Each row is a point. To make a cloud, some directions were put in groups of two or more. Within a group, all points are equally far from the middle, so they leave a hole (a ring in 2 directions, a hollow ball in 3). The other directions are filled evenly. Then the cloud was stretched, turned, moved and blurred a little. Count the holes, and give their numbers of directions, smallest first.

Cloud:
[[ 1.5  2.9]
 [-6.0 -2.5]
 [-1.9  2.6]
 [-5.7 -3.3]
 [-5.3  0.0]
 [ 0.0 -2.2]
 [-2.9 -3.6]
 [-5.4 -3.5]
 [-3.6 -3.8]
 [ 1.1  3.1]
 [-1.3 -3.0]
 [-5.5 -3.3]
 [ 0.0  3.2]]
Holes: 1 (2)

Cloud:
[[ 2.9  4.0  2.3 -3.4]
 [ 1.5  2.0 -2.1 -4.7]
 [-4.8  4.1  4.9  2.3]
 [ 3.0  5.9  1.7  1.0]
 [ 1.6  6.1 -2.1  3.0]
 [-0.2  3.8 -5.2 -0.5]
 [ 1.0 -3.0  2.9 -2.2]
 [-1.3  2.8 -2.7 -4.6]
 [ 3.0  0.7 -1.5 -3.9]
 [ 3.9  4.7  1.1  2.7]
 [ 4.3  1.5  2.4 -2.3]
 [ 4.5  3.3  2.8  0.7]
 [ 0.6 -3.1  3.7 -2.2]
 [ 3.1  3.7 -2.4  4.5]
 [-2.5  3.7 -4.1 -2.0]
 [-1.5 -1.2 -0.8  4.6]
 [ 1.1 -0.3 -2.7  4.5]
 [ 0.7  0.1  6.0  3.1]
 [-3.9  4.5  6.4 -0.8]
 [ 2.7  1.3 -1.4 -4.3]
 [ 3.4 -0.6 -0.4 -3.2]
 [-2.4  4.0  4.6 -4.8]
 [-1.9  5.0  4.9 -3.6]
 [-4.4  4.8  5.1  1.4]
 [-1.0  6.0  4.3 -2.1]
 [ 2.0  5.1  2.9 -2.8]
 [-4.4  3.2  7.1  0.4]
 [-3.6  4.2  6.4 -2.6]]
Holes: 2 (2, 2)

Cloud:
[[  2.1   2.3  -2.3   4.2  -2.7   3.5]
 [  2.5   0.8  -2.0   2.1  -3.4  -2.7]
 [  3.8   2.1   2.4  -6.2  -0.8  -3.3]
 [ -0.8  -2.1   2.1   4.5   0.8  -1.4]
 [  2.1   0.5  -2.4  -1.1   4.1   5.0]
 [ -6.3   0.3  -1.0   0.6   2.0   6.0]
 [ -1.5   0.4   4.6   5.9   3.1  -1.2]
 [ -1.1   1.1   8.0   2.8  -4.0   1.5]
 [  3.8   1.0   3.2  -1.9   5.2  -0.6]
 [  0.4   3.8   1.2   3.7  -5.6   6.6]
 [  2.7  -1.6  -0.9  -2.5   0.1  -0.1]
 [ -5.9  -1.7   3.4   4.8   1.3   0.9]
 [ -0.2   3.0   0.6  -2.0   6.9  -3.3]
 [  2.1  -2.9   1.3  -1.5  -1.6  -0.5]
 [  2.3   0.5   1.9   4.1  -2.6  -0.1]
 [ -3.4   4.1   4.9   2.4  -1.8   3.7]
 [ -4.1   1.1  -2.3   2.9  -0.2   0.5]
 [  0.9   3.9   3.7   0.3  -5.4  -0.1]
 [  0.0  -0.7   1.1  -1.3   8.1   0.3]
 [ -3.0  -3.6   7.0   3.1  -3.1   6.3]
 [  1.8   0.9  -0.2  -3.8   0.0   4.8]
 [  0.6  -2.9   5.4   5.6  -1.1   3.1]
 [ -0.5  -2.1   2.4   4.9   0.8  -0.9]
 [  1.8  -0.5   7.8  -2.0   3.1   2.4]
 [  5.6   4.1  -1.0  -5.3   0.2  -2.5]
 [ -4.1   0.1   4.6   2.9  -5.2   3.4]
 [ -3.1   1.0  -3.3  -1.2   5.7   2.8]
 [  1.8  -3.2   3.2   1.1  -3.7  -2.1]
 [ -2.0   5.0   1.6  -2.2  -2.7  -5.6]
 [ -4.4   2.0  -2.1   0.7  -3.9  -2.6]
 [  1.4  -0.7  -0.4  -0.1  -4.6   2.8]
 [ -2.6   1.9   1.8   1.6  -1.1  -7.3]
 [ -3.8   1.2   2.7   1.0  -6.3  -1.1]
 [  0.4  -2.6   6.3   4.7  -3.1   3.1]
 [ -0.9   4.0   3.2   1.9  -5.4   3.1]
 [ -1.2   5.0   0.1  -2.2   2.3  -6.5]
 [ -1.5   3.9   4.7  -2.2   0.7   2.6]
 [ -1.4   0.5   9.1   3.4  -3.3   2.5]
 [ -5.7  -0.6   4.9   3.0  -3.8   1.5]
 [ -2.7   3.5  -3.8  -2.9   6.1   2.4]
 [  3.3   1.3   1.9  -4.0   4.6 -10.3]
 [  1.8  -1.9   2.7  -6.0  -1.8  -2.5]
 [ -4.0   4.2   3.1   4.3  -3.4   7.3]
 [ -0.5  -3.6   5.0  -1.0  -6.1  -2.0]
 [ -0.7   3.3  -3.7  -4.2   5.9  -2.1]
 [ -1.9   3.3  -3.2  -3.1   6.6   0.8]
 [  0.1  -3.6   4.0  -2.3  -4.2  -0.7]
 [ -2.4   3.6   3.9  -2.3  -0.1  -5.9]
 [ -1.7  -2.9   4.8  -5.5  -1.7  -2.3]
 [  0.6   1.5   3.3  -2.0   5.7  -8.1]
 [  1.2   2.5   3.4   4.4   4.0  -0.1]]
Holes: 2 (2, 2)

Cloud:
[[ 5.4  2.8 -1.9 -2.3  2.9  1.4 -3.8  0.4]
 [ 1.1 -0.1 -2.1 -2.4 -2.2  4.0  4.0  1.5]
 [ 1.9 -1.9  6.7  2.3 -6.8 -1.0  2.4  0.3]
 [ 1.9 -5.6 -0.4  0.3  6.8 -1.4 -1.3 -1.6]
 [-1.6  1.5  2.3  5.9  0.6  0.1  3.3  3.6]
 [ 3.9 -5.2  4.2  1.2  1.5 -5.3 -0.7 -4.0]
 [-2.8 -1.4 -4.0  1.5  3.8  3.0  1.6  0.1]
 [ 2.4  0.8 -0.2  3.5 -0.3  4.9 -3.8 -4.1]
 [ 0.0  1.6 -3.5 -2.3 -5.1 -0.6 -5.4 -1.8]
 [-0.5  3.4  4.8 -1.7  0.5 -5.4 -5.3 -3.1]
 [ 1.1  0.4  0.6 -2.2 -6.9  2.3 -1.3 -1.2]
 [-2.8 -5.7  0.5  0.0  2.4 -4.3  1.8  1.0]
 [-1.0  0.5  7.4  2.6 -2.4 -3.6  3.0 -5.3]
 [ 1.1  3.7 -0.1  6.0  3.2  0.1 -0.1  2.1]
 [ 2.6 -4.3 -6.0 -0.6  4.0  1.5 -6.2 -3.1]
 [ 1.0  2.2  6.9  1.2 -0.1 -6.8 -0.1 -2.2]
 [ 1.5 -3.7  7.4 -6.5  2.8 -2.1 -3.4 -3.3]
 [ 4.1 -1.8  1.8 -6.6  4.0  1.6  1.4  1.3]
 [ 2.2  1.7  0.5  4.9 -3.1 -7.6 -0.4 -6.9]
 [ 2.7  0.3  5.5  6.2 -4.7 -1.3  1.1 -2.8]
 [-0.6 -0.3 -5.0  1.7  8.5 -2.5 -4.1 -2.7]
 [-2.5 -2.6 -0.5 -4.2  7.0 -2.8 -1.8 -1.9]
 [ 0.3 -1.5  6.7 -1.1  1.7 -5.5 -1.9  2.2]
 [ 2.3 -3.3 -4.8 -3.2 -1.6  1.7  1.6 -4.9]
 [-2.1 -0.4  1.4 -2.0  5.2 -2.7  1.9 -4.9]
 [ 0.0 -3.8 -2.0 -3.5  0.2  7.8 -3.1  2.5]
 [ 1.0 -0.2 -2.0  7.1  4.6 -8.1 -0.5 -4.0]
 [ 3.7 -4.9 -4.1 -0.6  1.7 -3.7 -2.7  0.6]
 [ 1.8 -0.8 -0.9  0.2 -3.8 -1.6  3.6  1.6]
 [ 3.0  1.3  3.2  2.8 -0.8 -8.8 -2.4 -6.5]
 [ 1.9 -3.5  1.5 -2.6  6.1 -2.2 -6.5 -5.1]
 [ 5.0  1.3  3.5  1.7 -2.4 -0.9 -1.7 -6.5]
 [-1.3 -0.9  3.7  9.8 -0.1 -2.3 -2.2 -2.4]
 [-4.1 -2.9  4.7  5.2 -1.2 -3.6  2.5 -5.3]
 [ 1.9 -0.2  1.7  2.5 -3.9 -6.2  1.3 -1.6]
 [-3.2 -2.0  0.6  3.8 -3.3  1.1 -3.8 -5.8]
 [-0.8 -4.5  1.0  2.3 -1.3  1.6 -1.3  5.9]
 [-1.5 -0.5 -1.6  9.5 -1.9 -1.9 -2.6  0.3]
 [ 2.8 -0.9  3.0  5.5  0.2 -0.5  4.2  1.9]
 [ 0.9 -1.6 -1.6 -4.3  2.3  3.7 -3.2  5.0]
 [-4.3 -3.8 -1.2 -0.5 -1.8 -4.2 -1.8 -2.5]
 [ 1.5 -2.0  1.9  4.6 -0.7  1.6 -2.4  4.2]
 [ 1.7 -2.6  4.3 -8.1  4.8 -0.5  0.9  0.9]
 [-2.6 -1.7 -6.8 -0.1  0.3  3.1 -2.6 -4.8]
 [ 2.1 -2.1  1.0  4.3 -3.1  0.4  5.3  1.7]
 [ 2.1 -2.4 -6.9 -2.6  5.3 -1.8 -0.6 -1.9]
 [ 0.3 -1.0 -1.9  3.7  7.9 -6.3 -3.3 -3.3]
 [ 6.1 -0.7 -5.2 -2.2 -2.5  0.3 -1.3 -2.0]
 [ 0.6 -3.6  4.9  8.0 -1.4 -0.8  2.8 -3.0]
 [-3.1 -0.6  4.9  2.7 -1.6  2.1 -4.0 -5.0]
 [ 4.1 -2.7  5.6 -6.4  4.6 -0.4 -0.4 -2.0]
 [ 0.4 -2.6 -5.8  3.4 -1.8 -1.3 -2.6 -8.0]
 [-0.4 -5.5 -0.4  0.9 -3.1 -3.6 -3.1 -0.4]
 [-4.7  2.3  3.1  1.4  2.5  2.4  0.5  0.8]
 [ 1.5 -0.8 -2.1 -5.2 -2.1  0.9  1.3 -5.2]
 [-0.7  4.3 -2.7  2.5  2.1  1.4 -3.0 -8.7]
 [-3.6 -2.2  3.8 -0.8  4.5 -4.7 -3.4  0.4]
 [ 4.3  0.2  5.4  5.2 -2.2 -2.2  0.4 -4.7]
 [ 1.9 -2.3 -4.4  1.5  6.4  1.7 -0.9 -3.2]
 [ 3.8 -2.0 -0.4 -5.6  2.2  2.7 -2.2  4.2]
 [ 3.7 -0.5  0.4  1.1 -5.3  0.3 -5.0 -1.0]
 [ 2.2 -1.7 -3.7  7.2  0.4 -1.0  2.2 -1.7]
 [ 0.1  1.0 -0.9  3.7 -3.6  0.7  0.0 -8.2]
 [-1.1 -1.0 -1.9 -3.1 -1.2 -0.6  2.1 -6.1]
 [ 0.5 -1.7 -0.5 -8.0  5.6 -1.9 -2.1 -0.9]
 [ 2.5  0.3 -0.8  2.3 -1.8  5.6 -4.1 -2.5]
 [-2.3  2.0  7.1  2.3  0.7  2.3 -1.8 -3.7]
 [-2.3 -0.2  3.3 10.0  0.6 -3.7 -2.6 -3.1]
 [-0.4 -7.3  5.9  0.9  0.6 -3.0 -2.3 -4.7]
 [ 5.4  0.9 -1.4  2.1 -1.6  2.4 -1.2 -6.0]
 [ 4.1 -4.6  3.6 -0.3 -1.3 -3.5 -3.9 -0.2]
 [-4.7 -1.1  1.9 -4.9  0.8 -2.1 -3.5 -0.3]
 [-1.4 -2.9 -5.5 -2.3 -3.1  0.5 -4.9 -0.6]
 [ 0.1  2.3  0.5  4.6 -1.0  0.1 -2.1 -9.6]
 [-2.3  4.9 -1.1  0.8  1.5  2.6 -0.5 -2.6]
 [ 4.7 -3.8  2.2  1.6 -4.6 -0.3  2.9 -1.5]
 [-0.5  0.8 -1.8  3.9 -0.2 -3.9 -4.1  3.9]
 [ 2.5  1.0 -3.3  8.2  3.2 -6.1  0.8 -3.1]
 [ 0.4  2.5  7.0  1.2  3.1  1.3  0.9 -1.6]]
Holes: 2 (3, 4)
